Each row of a before or after table is a point. One or more steps were done to the points. Then noise was added and the rows were shuffled. The steps act on how far a point lies along the listed directions, d1 being the first. Name the steps. A step turns or swaps two directions, mirrors them in a line or flattens them onto one, adds a multiple of one to another, or multiplies one. Angles are multiples of 10 degrees, from the lower direction toward the higher: turns from -170 to 170, lines from 10 to 170 but not 90. Use the fewest steps. Two steps may share a direction if one is a turn and the other turns, adds or multiplies; they go together, in the order done. Otherwise the lowest direction goes first.

Directions:
(1): [-0.28 -0.39]
(2): [ 0.39 -0.28]
Before (11 x 2):
[[ 0.17  0.08]
 [ 0.44  0.39]
 [ 0.13 -0.32]
 [ 0.31  0.30]
 [ 0.56  0.54]
 [ 0.25 -0.25]
 [ 0.33 -0.59]
 [-0.30 -0.07]
 [ 0.35  0.59]
 [ 0.11  0.04]
 [-0.09  0.15]]
After:
[[-0.01 -0.69]
 [ 0.34  0.09]
 [ 0.22 -0.75]
 [ 0.18 -0.56]
 [-0.15 -0.08]
 [ 0.08 -0.09]
 [-0.20  0.22]
 [ 0.11 -0.15]
 [ 0.59  0.33]
 [ 0.27  0.21]
 [ 0.09 -0.42]]
Steps: mirror d1 and d2 in the line at 110 degrees

Directions:
(1): [0.27 0.48 0.13 0.36]
(2): [ 0.60 -0.12 -0.19 -0.21]
(3): [-0.13  0.45 -0.24 -0.42]
(4): [ 0.08  0.04  0.59 -0.32]
Before, 8 rows:
[[-0.65  0.38 -0.19 -0.03]
 [ 0.05  0.05  0.35  0.42]
 [ 0.21 -0.09 -0.35  0.25]
 [ 0.63 -0.04  0.02  0.28]
 [ 0.16  0.15  0.15  0.27]
 [ 0.67 -0.43  0.25  0.33]
 [-0.29 -0.69  0.10 -0.23]
 [-0.57  0.24  0.05  0.86]]
After:
[[-0.28 -0.07 -0.67  0.02]
 [-0.11  0.60  0.33  0.03]
 [-0.09 -0.11  0.20  0.49]
 [ 0.20  0.41  0.04  0.13]
 [ 0.02  0.42 -0.09 -0.71]
 [-0.10  0.22  0.16 -0.38]
 [ 0.04  0.18  0.21 -0.24]
 [ 0.18  0.29  0.16 -0.39]]
Steps: turn d1 and d4 by 80 degrees; multiply d2 by 0.4; multiply d3 by -1

Directions:
(1): [-0.63 -0.04 -0.41  0.11 -0.32  0.04]
(2): [-0.42  0.38  0.22 -0.36  0.40  0.14]
(3): [-0.16 -0.68 -0.05 -0.09  0.43  0.01]
(4): [-0.24  0.03  0.41  0.62  0.13 -0.22]
Before, 10 rows:
[[-0.16 -0.16  0.29 -0.16  0.52 -0.01]
 [ 0.63  0.20  0.48  0.42  0.13 -0.41]
 [ 0.34 -0.04  0.50  0.48 -0.24 -0.35]
 [-0.07  0.34 -0.39 -0.28 -0.44  0.01]
 [-0.02  0.33  0.65 -0.23  0.70  0.06]
 [-0.38  0.07  0.26 -0.20  0.33 -0.13]
 [ 0.18 -0.05 -0.06  0.15 -0.02 -0.16]
 [-0.02  0.22  0.07 -0.50  0.55  0.07]
 [-0.71 -0.38 -0.35 -0.08  0.17  0.03]
 [ 0.21 -0.41 -0.53 -0.47 -0.54  0.21]]
After, 10 rows:
[[ 0.74  0.25 -0.36 -0.30 -0.51  0.13]
 [ 0.06  0.24 -0.34 -0.13 -0.47  0.06]
 [ 0.09 -0.49  0.11  0.26  0.23 -0.25]
 [ 0.46  0.01 -0.36  0.24 -0.45 -0.13]
 [ 0.19 -0.11 -0.34 -0.32 -0.40 -0.06]
 [ 0.37  0.75  0.33 -0.44  0.25 -0.04]
 [ 0.01  0.36  0.46 -0.57  0.24  0.02]
 [-0.56 -0.28 -0.57  0.03 -0.22 -0.01]
 [-0.08  0.21  0.10  0.01  0.13 -0.11]
 [-0.43 -0.29  0.44  0.77 -0.11 -0.22]]
Steps: mirror d1 and d3 in the line at 30 degrees; turn d2 and d4 by -140 degrees

Directions:
(1): [ 0.10  0.19  0.10 -0.62 -0.23  0.45 -0.36 -0.44 -0.05]
(2): [-0.17 -0.12  0.59 -0.13 -0.47 -0.55 -0.22  0.11 -0.19]
(3): [-0.09 -0.05 -0.57 -0.11 -0.21  0.02 -0.22  0.38 -0.66]
Before, 13 rows:
[[-0.16 -0.07 -0.18 -0.22 -0.16  0.06 -0.30  0.22 -0.36]
 [-0.14 -0.05 -0.01 -0.16 -0.39 -0.33 -0.22  0.30 -0.52]
 [ 0.08  0.04 -0.29  0.25  0.36  0.05  0.13  0.11  0.32]
 [ 0.05 -0.12 -0.38  0.31  0.37  0.19  0.41  0.09  0.06]
 [ 0.08  0.21  0.12  0.10  0.19 -0.01  0.29 -0.18  0.41]
 [ 0.14  0.10  0.04 -0.24 -0.20  0.07 -0.30 -0.07 -0.22]
 [ 0.05 -0.15 -0.31  0.43  0.27 -0.17  0.23  0.35  0.14]
 [-0.11  0.00 -0.38 -0.26 -0.05  0.05 -0.28  0.25 -0.51]
 [ 0.08 -0.07 -0.61  0.61  0.41 -0.02  0.23  0.41  0.04]
 [-0.08 -0.06 -0.16  0.12  0.16 -0.06  0.12  0.20  0.12]
 [ 0.04 -0.13 -0.37  0.42  0.25  0.00  0.31  0.26  0.16]
 [ 0.08  0.02 -0.29  0.17  0.30 -0.13  0.25  0.00 -0.02]
 [-0.10 -0.04  0.04 -0.13 -0.27 -0.25 -0.07  0.23 -0.35]]
After:
[[-0.05 -0.22 -0.10  0.35  0.02 -0.43  0.10  0.44 -0.04]
 [-0.23 -0.06 -1.30 -0.40 -0.31  0.14 -0.59  0.80 -1.47]
 [-0.25 -0.10 -0.70 -0.29 -0.64 -0.31 -0.49  0.75 -1.32]
 [ 0.04 -0.01 -0.19  0.14  0.18 -0.25  0.18  0.04 -0.10]
 [-0.17 -0.08 -0.37 -0.22 -0.44 -0.25 -0.25  0.53 -0.85]
 [-0.23 -0.11 -0.89 -0.32 -0.34  0.14 -0.52  0.63 -1.07]
 [-0.05 -0.17 -0.59  0.49  0.04 -0.32 -0.01  0.67 -0.43]
 [-0.03 -0.19 -0.17  0.35  0.04 -0.22  0.20  0.33  0.02]
 [ 0.06  0.02  0.02  0.25  0.31 -0.09  0.14  0.04  0.45]
 [ 0.16  0.26  0.76  0.20  0.38 -0.07  0.52 -0.57  1.10]
 [ 0.14  0.11 -0.37 -0.25 -0.16  0.24 -0.33  0.06 -0.44]
 [-0.12 -0.09 -0.06  0.09  0.05 -0.17  0.07  0.25  0.04]
 [ 0.00 -0.17 -0.21  0.27  0.23  0.03  0.33  0.13 -0.02]]
Steps: add -0.7 times d1 to d2; multiply d3 by 3

Directions:
(1): [ 0.35  0.05 -0.20  0.09  0.87  0.19 -0.21 -0.09  0.08 -0.04  0.46]
(2): [ 0.31  0.13  0.28  0.18  0.14 -0.38 -0.49  0.65  0.17  0.18 -0.38]
(3): [-0.32  0.45 -0.13 -0.04  0.10 -0.35 -0.43 -0.60  0.29 -0.28 -0.29]
(4): [-0.05  0.40 -0.73  0.31  0.09  0.22  0.34  0.22  0.02  0.23 -0.43]
(5): [ 0.02 -0.77 -0.45  0.16  0.01 -0.41  0.09  0.02  0.46 -0.19 -0.06]
(6): [-0.05  0.15 -0.49  0.17 -0.43 -0.19 -0.47  0.24 -0.36 -0.16  0.55]
Before (12 x 11):
[[ 0.18 -0.27 -0.11 -0.05  0.84 -0.07  0.16  0.04  0.20  0.08  0.14]
 [-0.10  0.28 -0.11  0.08 -0.10 -0.32 -0.58 -0.17  0.08 -0.22 -0.03]
 [ 0.09 -0.03  0.80 -0.29 -0.05  0.12  0.15 -0.25 -0.23 -0.11  0.16]
 [-0.23  0.32 -0.12 -0.14 -0.03  0.07  0.05 -0.35 -0.05 -0.07 -0.02]
 [ 0.07  0.45  0.49  0.07  0.02  0.00 -0.33  0.33 -0.23 -0.01 -0.34]
 [-0.27 -0.34 -0.20 -0.04 -0.20  0.04 -0.10 -0.21  0.04 -0.27  0.08]
 [ 0.27 -0.27  0.34 -0.37  0.26 -0.01  0.11 -0.27  0.02 -0.15  0.06]
 [ 0.13 -0.08  0.05  0.05  0.70 -0.11 -0.33  0.11  0.28 -0.04  0.27]
 [ 0.16 -0.33 -0.03  0.03  0.72  0.09  0.19 -0.06  0.19  0.08  0.07]
 [ 0.11 -0.54 -0.05  0.02 -0.08 -0.01  0.11 -0.05 -0.03 -0.11  0.22]
 [ 0.32  0.56  0.53 -0.06  0.87 -0.06 -0.34 -0.16  0.10  0.06  0.01]
 [ 0.01  0.65 -0.08  0.07  0.25  0.14 -0.21 -0.34 -0.32  0.07  0.34]]
After, 12 rows:
[[-0.57 -0.21  0.47 -0.21 -0.93 -0.09  0.65 -0.01 -0.10  0.22 -0.80]
 [-0.49  0.42 -0.04  0.11 -1.21 -0.38 -0.10  0.02 -0.36  0.06 -0.31]
 [ 0.07  0.33 -0.20  0.04  0.53  0.46 -0.17 -0.37 -0.40 -0.33  0.69]
 [-0.01 -0.35  0.14  0.03  0.10 -0.14 -0.36  0.13  0.26 -0.14 -0.20]
 [-0.67 -0.20  0.42 -0.37 -1.08 -0.24  0.81 -0.01 -0.10  0.22 -0.79]
 [ 0.15 -0.54  0.37 -0.06 -0.17 -0.18  0.03  0.13  0.08 -0.02 -0.13]
 [-0.08  0.40 -0.06  0.01 -0.10 -0.21 -0.24  0.08  0.01  0.02 -0.29]
 [ 0.27  0.03  0.99 -0.29  0.00 -0.06 -0.34 -0.03 -0.34 -0.17  0.47]
 [-0.72  0.44  0.58 -0.40 -1.19 -0.11  0.37 -0.61 -0.46 -0.11 -0.20]
 [-0.14  0.02 -0.29  0.05  0.02 -0.23 -0.35 -0.47  0.17 -0.36  0.21]
 [-0.78 -0.28  0.41 -0.31 -1.16 -0.19  0.50 -0.25  0.00 -0.08 -0.33]
 [ 0.06 -0.24  0.79 -0.52 -0.44 -0.18  0.03 -0.14 -0.14 -0.12 -0.17]]
Steps: turn d1 and d2 by -160 degrees; multiply d1 by 2.5; multiply d4 by 1.6; turn d5 and d6 by -40 degrees
